Each point is reached from the start by the listed moves, each made once or not at all, plus a little noise. Is the number of moves made odd or even? Then give how often each move was made.

Moves:
(1): [ 12  13 -48 -41]
(2): [-38  -9 -51  25]
Start: [-38  -8 -13  27]
Points:
[-25   5 -65 -15] => odd (1, 0)
[-37  -8 -13  28] => even (0, 0)

Moves:
(1): [ 35 -43  34  -1]
(2): [ -1  21  22 -27]
(3): [-31 -30  14 -27]
(4): [ -4 -15  39  43]
Start: [21 24  0 -5]
Points:
[22 23  1 -5] => even (0, 0, 0, 0)
[ 22 -27  71 -59] => odd (1, 1, 1, 0)
[ 22 -48  50 -34] => even (1, 0, 1, 0)
[13  9 41 39] => odd (0, 0, 0, 1)

Moves:
(1): [ 14 -12  12  -1  25  -1  -1  12   3 -10]
(2): [13 61 22 -2 12 -2 23 43 28 57]
(3): [-29  -1  11  -2  23  24 -20  18  14  -1]
(4): [ 10  20   4  17   0   3   4 -14   9  -3]
(5): [  1  32   0 -21  20   2  31 -44  -5  10]
(6): [  9  18 -44 -16  34  35 -13   7  11   9]
(7): [ 14  26  -2  12 -10  35  65 -12 -32  28]
(8): [-35  24 -25  28  58 -23  13  39  21  14]
Start: [  5 -25  -2   4  -3  10  18   6  11 -10]
Points:
[ 17  -5  11 -19  43  12  48 -25   7 -14] => even (1, 0, 0, 0, 1, 0, 0, 0)
[ 41  74 -12 -38  89  44  59  27  44  53] => even (1, 1, 0, 0, 1, 1, 0, 0)
[-23   9  14 -19  44  33  28 -18  16  -3] => even (0, 0, 1, 0, 1, 0, 0, 0)
[-36  82  12  43  88  11  40  90  82  58] => even (0, 1, 1, 1, 0, 0, 0, 1)

Moves:
(1): [ 14 -17 -12   0 -24   5   5 -19  -1   0 -14 -12  16]
(2): [ -6  15   6   2 -38   2   8  -1 -12   4 -20  -4  17]
(3): [  0  24  -9 -19 -25   8  20  24  21 -14 -10  20  -1]
(4): [ 16  23 -21  -6 -10   0  27 -15  -4  19  -4   5   8]
(5): [ -5   3 -16  -6 -17  24  -9 -29 -18   0  -9  14  18]
(6): [ 22 -11 -23   0  18   2  -2  36 -20  -6   5 -16  12]
(7): [ 10  23  21  19 -11  25  -1  12 -33  10  18  23  32]
(8): [-10  -4 -16 -45   5 -32  62   7  -6  17  12   4   9]
(9): [  7 -18 -36  18  18  -3   0 -21  16 -28 -38  29  -8]
(10): [ -1 -22   1  20  -7   9  -1 -15  -1  24 -21 -39  -9]
(11): [-39 -22 -37 -21 -31  20 -33  -5 -20 -10  48  -6 -25]
Start: [ 17  12   2   9  14 -21   0   2  21   1   1  11 -12]
Points:
[ 21  -5 -24  18  19 -22  62 -17  -4  25 -26  31  10] => even (0, 0, 0, 0, 0, 0, 1, 1, 1, 1, 0)
[ 51  48 -99   0 -39  13  47  -7   4 -26 -73  65  35] => even (0, 1, 1, 1, 1, 1, 0, 0, 1, 0, 0)
[ 28  -1 -89 -41 -32 -23  72 -39  31 -25 -57  68  25] => odd (1, 0, 1, 0, 1, 0, 0, 1, 1, 0, 0)
[ 45  39   6  32 -17  11   3  50 -46   9   9  11  47] => odd (0, 1, 0, 0, 0, 1, 1, 0, 0, 0, 0)
[  0  15 -93 -34 -49   2  51  55 -36 -29  19  63  27] => odd (0, 1, 1, 0, 0, 1, 1, 1, 1, 0, 1)
[  52   40  -66   36 -100   49   51  -62  -15   17  -94   51   60] => even (1, 1, 1, 1, 1, 0, 1, 0, 1, 1, 0)
[ 30  53 -52  -4 -53 -13 113  -4   0  36 -60  50  38] => odd (0, 1, 1, 1, 0, 0, 1, 1, 1, 1, 0)

Moves:
(1): [  7 -22  10   3   8  16  21 -32  12  -2 -11 -19  35 -13]
(2): [ -6  16 -17  31  17  51   6 -13  12  34 -27 -28  13  -7]
(3): [ 10 -29  -8 -19  14 -14  17  -4  -9  18   8  -7  -9  40]
(4): [-13 -20 -11  24 -15 -57  33  21 -11   5  26  17 -17  -9]
(5): [  1 -27  -6 -26  25 -27 -29 -15 -12  15  43 -19  53 -39]
(6): [  3 -10  23  26  -8  -5   9  26 -20  22   6  -9  12  -3]
(7): [  2  12 -18  -7  -4  21  24  10  -2  -5 -16  28  -6 -22]
(8): [ 17   2  15 -15   5 -28  -7  -9 -12  50 -12 -12 -19  -3]
(9): [-40 -11 -24 -17   5  -4 -34 -15  35   7 -17  32  12  17]
(10): [ -5 -46   7  -9  36  59  10 -10  -8 -36  -7 -26 -22 -42]
(11): [-13 -13 -29 -14   2 -53  -8 -46 -25   9 -19  14  14  12]
(12): [ 31  -8   4  45   4 -28 -54  -8  15  25   4  24  -6  18]
Start: [ -4  -5  -3  38 -34   0 -30 -17  -1 -15 -10 -25   4 -13]
Points:
[  7 -12 -41  99 -14 -31 -87 -80   2  50 -51 -15  26   2] => odd (0, 1, 0, 0, 0, 0, 0, 0, 0, 0, 1, 1)
[ -32 -119  -76   97   19  -28  -31  -56  -11   66  -51   20   -4   -7] => odd (0, 1, 1, 1, 0, 1, 1, 0, 1, 1, 1, 1)
[ 10 -27  12  63 -40  33  23 -13  -9  -5 -30 -28  45 -49] => odd (1, 0, 0, 0, 0, 1, 1, 0, 0, 0, 0, 0)
[ 26 -60   8  79   5  27 -77 -36   5 -22 -17 -26 -25 -37] => even (0, 0, 0, 0, 0, 0, 0, 0, 0, 1, 0, 1)
[ -50 -104  -56   -3   -1  -45    9  -97  -11   14  -61   10   -3  -79] => odd (1, 0, 0, 1, 0, 0, 1, 1, 1, 1, 1, 0)

Moves:
(1): [-16 -11 -10 -11  -3  26  10  13  12 -10 -20  -5 -27  18  15 -17   1  16
  -8]
(2): [  9 -10 -13   7  -7  -5   4 -18 -13  -9   1   7  -1  -9   8  -7  -7  15
  -7]
(3): [ -5  25 -13 -23  -6  32   2  -6 -16   3  -5   3 -17 -22 -21 -20   4  24
  15]
(4): [ 29 -31 -26   2   2  20  -3   7   0  -2   5 -35  12   2  23  31 -10  25
  18]
(5): [-12  31  -3   6  31 -14 -20 -19  15  -8   1   9  -3   9  13  35   2  -3
  -5]
(6): [ 14 -27 -16   9   8  39  -4  -8 -24  26  -2 -28  18  11   7 -15   3  10
   1]
(7): [ 20 -10   9   7   7   8  13 -16  -6 -10   4 -24 -18  16  19   1  22 -10
  -9]
(8): [-18   6 -17 -10  12   3   5  -9  20  18  -9  -1  -4   1  18 -16   8 -12
  -4]
(9): [  7   5   1 -13   2  -7 -14  -5   7  13  12  10  -4   8   5   4  -6  12
   4]
(10): [ -6   4  15 -20 -19  -6   1  -8   5 -26  14   5 -20  -6   8 -13  13   0
  17]
(11): [-11  -5   6   0 -12   1   0 -22 -25  20 -27  -5  15  10 -12  -4  -7  -2
  -4]
(12): [ -5  -2   6  10  -9  -3   9  -1 -11  -6   0   6   4 -12  -5  -3 -18  13
 -11]
(13): [ -1 -20   6  -2   0 -21 -11   6 -17  15   2  -3 -13   7   2 -26 -16   6
  -1]
(14): [ 18  22  -6  24 -11  11 -28 -15 -16  -1   3  -7  -9 -47   1 -11  37 -16
 -12]
(15): [ -5   5  33  -7   3   1  -5  -9 -23  -1 -12  25 -11  13 -11  21  -6  13
  32]
(16): [ -9  -8  15 -35   7  -4  26 -16   5 -18  27   8  15  -1  -2  26  -1 -27
 -14]
(17): [ -9   0  -4   2  -3   6  -9   5  17   9 -13  -6  -1  -5 -15   5   3  11
  16]
(18): [ 29  -2  18 -16  10  10 -13  22   8  -7  11 -14  11  -4  -7  -9  -1  -1
  -5]
Start: [-21 -16  -8   4 -25   7   0   1  -4  -8  -4  -7  -3  -4  10  -8 -10  35
   6]
Points:
[-13 -64 -22   6 -10  31 -11 -26 -19  59  -8 -53 -20  21  40 -57 -13  63
   5] => odd (0, 0, 0, 0, 0, 1, 1, 1, 1, 0, 0, 1, 1, 0, 0, 0, 1, 0)
[-49 -50 -46  -8 -18  74  12 -23 -21  46 -62 -47   1  38  39 -57  -6  48
  -8] => even (1, 0, 0, 0, 0, 1, 0, 1, 0, 0, 1, 0, 0, 0, 0, 0, 0, 0)
[-27 -67  20   4 -52  19 -15 -32 -71   1 -15   1 -27  -6   1 -46 -34 104
  55] => odd (0, 1, 0, 0, 0, 1, 0, 0, 0, 1, 0, 1, 1, 0, 1, 0, 1, 0)
[ -6 -45 -14  11  -5  46  -2 -62 -42 -29 -51 -33 -35  58  64  47 -16  90
  22] => odd (1, 1, 0, 1, 1, 0, 1, 0, 0, 0, 1, 0, 0, 0, 1, 0, 0, 0)
[  14  -11  -29  -27   -8   81  -42 -111  -98   17   -1  -19   12  -28
   22   51   -4   88   33] => even (0, 1, 1, 1, 1, 1, 0, 0, 1, 0, 1, 0, 0, 1, 1, 1, 0, 0)
[  3  23  -6 -85 -40  41 -18 -53  -4 -37  49   4 -30 -85  21 -56  35  28
  -1] => even (0, 1, 1, 0, 0, 0, 0, 1, 1, 1, 0, 0, 0, 1, 0, 1, 0, 1)
[ -18    8    8  -77   -7  108  -30 -113  -36   -9  -19  -28  -60  -15
   34  -31   52   65   24] => odd (1, 1, 1, 0, 1, 1, 1, 1, 1, 1, 1, 0, 0, 1, 1, 1, 1, 1)
[-78 -11  -5 -41  -8  52 -35 -64   1  34 -61  -3 -41  55  38  -8  -2  81
  56] => odd (1, 0, 0, 0, 1, 1, 0, 1, 1, 1, 1, 0, 0, 0, 1, 0, 1, 0)
[ 48 -81 -30  10 -16 121 -18 -53 -67  16 -50 -93 -15   7  71 -35  30  76
   9] => even (1, 1, 0, 1, 0, 1, 1, 1, 0, 0, 1, 0, 0, 1, 1, 0, 0, 1)
[ 53 -33 -12 -29 -21  62  -4   3 -23 -17  25 -62 -16 -16  26  -4 -17  97
  20] => even (0, 0, 1, 1, 0, 0, 1, 0, 1, 0, 0, 1, 0, 0, 0, 0, 0, 1)
